Every row gives one point. To make a cloud, some directions were put in groups of two or more. Within a group, all points are equally far from the middle, so they leave a hole (a ring in 2 directions, a hollow ball in 3). The other directions are filled evenly. Then the cloud was stretched, turned, moved and blurred a little. Count the holes, and give their numbers of directions, smallest first.

Cloud, 22 rows:
-.16, .29, .00
-.13, -.06, -.20
-.49, -.27, -.37
-.24, -.19, .49
.00, .17, .08
-.62, -.17, .06
-.87, .33, .27
.10, -.18, .67
-.14, -.06, -.26
-.60, .12, -.53
-.34, .23, .41
-.30, -.55, -.32
.02, -.53, -.05
.14, .35, .04
-.30, .35, .14
-.39, .45, -.16
-.10, .23, -.56
.10, -.32, -.09
-.82, .38, .33
-.50, .37, .38
.16, .13, .33
.29, -.16, -.11
Holes: 0

Cloud:
.36, -.01, -.18, -.59
-.39, -.06, .32, -.26
.30, -.09, -.64, .30
-.36, -.16, -.07, -.49
-.16, .07, -.57, -.33
.23, .10, -.39, -.54
.23, .22, .44, -.23
-.04, -.55, -.14, -.39
-.36, .63, .19, -.13
-.39, -.20, .09, -.39
-.10, -.07, .44, .28
-.02, .01, -.74, .05
-.20, .06, -.66, -.09
-.14, -.66, -.22, .13
-.33, -.24, -.03, -.45
.24, .29, -.53, -.25
-.30, -.24, .35, .14
.14, .06, .50, .00
.38, .32, -.05, -.48
-.44, .66, .03, .09
-.06, -.13, -.72, .23
-.12, .73, .16, -.08
.35, -.46, -.15, -.43
-.34, -.44, .16, .12
.21, .13, -.42, -.51
.31, .39, -.32, -.34
.02, .57, .32, -.29
-.34, -.38, -.34, .46
Holes: 2 (2, 2)

Cloud (32 x 4):
.54, .18, -.16, -.28
.11, -.05, .10, .12
-.29, -.08, .36, -.49
-.32, -.02, .06, -.61
-.33, -.56, .42, -.48
.30, -.22, -.33, .36
.34, -.31, -.42, .22
-.41, -.57, .50, -.24
.47, -.56, -.19, .10
-.36, .02, .16, .06
.30, -.16, -.15, .00
.05, -.22, .11, .39
.35, -.11, -.24, -.03
-.15, -.49, .37, .10
-.03, -.40, .44, -.31
.20, -.22, .17, -.54
.27, -.07, -.80, .34
.34, -.49, -.01, -.11
.08, .18, -.40, .10
.43, -.13, -.10, .37
-.21, .02, -.30, .04
.08, .17, -.09, -.29
.14, .22, -.53, .20
-.30, -.23, -.21, -.19
-.02, -.08, .05, -.10
.46, .22, -.47, .47
-.16, .10, -.45, .11
-.42, -.44, .58, -.40
.17, -.41, .00, -.26
-.25, -.21, .94, -.14
-.12, -.29, -.05, -.04
-.10, .20, -.54, .40
Holes: 0
